Each row of a before or after table is a point. The points were changed in one or more steps. Then noise was added and the rows were shuffled. The steps act on columns, c1 being the first. Name the steps. A step turns or swaps two columns, mirrors them in a line or flattens them onto one, adds a multiple of one to another, or multiplies or shifts one. Angles are multiples of 10 degrees, from the lower column toward the higher: turns from -170 to 170, lines from 10 to 170 but not 90. Use the fewest steps. Two steps may share a column if one is a turn and the other turns, adds or multiplies; they go together, in the order done. Otherwise the lowest column goes first.
(in the rows, 128 means zero)

Before, 8 rows:
[[ 93 162  72]
 [146 131 182]
 [123 144 141]
 [111  77 118]
 [155 113 129]
 [ 93 114 135]
 [129 157 116]
 [172 136 123]]
After (8 x 3):
[[134 109 101]
 [ 67 173 153]
 [118 166 123]
 [142 151 133]
 [182 133 118]
 [128 139  84]
 [118  63 145]
 [127 109 163]]
Steps: turn c1 and c3 by -80 degrees; multiply c2 by 1.3

Before, 10 rows:
[[149  88 118 139 129 129 142 119]
 [142  90  50 169 118 138 119 157]
 [120 120 135 115 133 166 137 118]
 [149 109 140 153 129 147 134 107]
 [118 131 144 133 147 114 131 103]
 [ 94  89 140 163  37  88 112 144]
 [159 123 124 160 139 145  98 134]
 [150 132 104 146 112 138 134  98]
 [157 140 141 163 102 112 135 197]
 [143  99 135  13 128 140 118 114]]
After, 10 rows:
[[140 111 114 145 126 127 149 121]
 [140 137 106 154 114 144  95 111]
 [176  99 136  29 133 140 147 118]
 [130 130 137 115 128 163 151 126]
 [138 116 141 160 130 149 163 117]
 [146 104 129 172 142 144 102 131]
 [121 138 144 133 155 106 149 113]
 [132  99  51 178 114 140  27 137]
 [143 140 149 171 102 120 144 156]
 [ 88  87 137 147  36 114 162 132]]
Steps: turn c1 and c4 by 20 degrees; turn c2 and c7 by -40 degrees; add 1.5 times c3 to c7; add -0.3 times c5 to c6; multiply c8 by 0.4

Before (10 x 12):
[[147 142 128 113 120  89 166 116 116 142 189 128]
 [130  74 166 156  90 152 122 134 111 163 161 120]
 [116 103 100 132 138 175 210 134 166 109 141 140]
 [156  44 118 118 110 160 137 117 175 143 126 130]
 [153 133 100 119 132 171 107 154 173 166 117  89]
 [117 149 104 114 120 109 121 137 165 162 130 145]
 [190 135 136 148  96 156 130 124 147 166 131 130]
 [114 148 106 126  92 175  98 146 160  99 150  94]
 [162 136 182 126  92 115 102 140  52 164 116 128]
 [178 121 183 133 128 176 110 106 116 165 135 133]]
After:
[[148 141 127 129 117 188 158 102 110 124  81 128]
 [191 135 132 142  79 103 129 140 134 150 118 131]
 [178 117 181 146 122  86 108 117 110 132 102 128]
 [154  49 120 125 101  99 134 114 165 157 118 126]
 [112 144 111 114  69  94 100 136 163 133  90 115]
 [165 135 180 114  70 140  98 133  53  99 144 131]
 [117 103  94 125 143  92 212 134 161 141  99 133]
 [120 156 101 110 118 142 122 124 157 155 134 137]
 [151 137 104 101 138  82 109 133 161 159 122 111]
 [131  75 163 141  66 119 126 151 104 129  86 123]]
Steps: turn c4 and c8 by 50 degrees; multiply c5 by 1.6; turn c6 and c11 by -160 degrees; multiply c10 by 0.4; turn c9 and c10 by 30 degrees; multiply c12 by 0.4

Before, 11 rows:
[[ 87 108 125 103 133 124  98 130 158 122  79 130 143 178 122 157 144 120
   92  98]
 [121 142 157 150 132 119 119 157 165 103  78 133 114 188 106 121 136 140
   81  76]
 [158 133 147 144  98 168 146 118  77 103 114 140  85  99 154 104  85  95
  137 143]
 [ 94 121 114 138 127  86 100 164 165 125  82 119 130 148 134 108 152  87
  103  93]
 [101 140 154 133 156  82  96 140 161 127  96 138 130 145 121 169 135 106
   92  57]
 [120 140 149 134  85 146 153 135  53 134 107 124 103 108 135 102  83 143
  154  90]
 [145 132 135 153 144  75 158 115 106 105 157 133 109 165 175  89 192 131
  103 170]
 [145 122 152 118  88 146 149 110  66 102  96 136 128  67 132  78  90 126
  101 115]
 [186 134 140 113 124  95 152 160 128 108 140  90 103 126 165 113 177 143
  112 170]
 [134 118 155 131 100  95 178 135 142  82 171 122 136 130 168 102 164 111
  131 165]
 [164 161 146 146  76 171 155 122  60 136  99 149 145 104 152 103 111 109
  134  92]]
After, 11 rows:
[[184 120 154 130 100 118 177  97 139 166 170 119 152 126 165 103  96 115
  132 168]
 [235 134 139 117 124 101 151  91 128 134 136  91 157 125 161 114  78 143
  109 172]
 [148 121 112 143 128  74 102  99 162 114  83 123 139 144 136 108 100  86
  103  91]
 [172 139 151 135  87 138 153 123  53 119 109 126  96 108 135 102 163 143
  155  89]
 [171 138 161 151 137 124 120  91 167 133  82 136 148 191 108 121 143 140
   79  72]
 [136 109 128 110 134 124 100 124 155 131  78 125 134 177 124 159 112 128
   90 100]
 [195 121 153 117  87 169 148 131  64 161 101 137 105  69 131  75 155 125
   98 116]
 [212 159 149 147  75 170 156 138  63 126  94 150 126 102 148 103 151 110
  135  90]
 [194 132 132 149 146  94 155 124 105 154 162 136 194 168 174  89 121 130
  105 171]
 [150 142 155 134 157  76  97 113 162 122  97 138 141 145 124 172 134 108
   90  59]
 [212 134 147 144 100 192 146 125  77 154 114 140 126  99 158 107 201  94
  137 146]]
Steps: shift c1 by 50; turn c8 and c10 by -150 degrees; add 0.7 times c10 to c6; add -1.5 times c12 to c13; turn c13 and c17 by -120 degrees
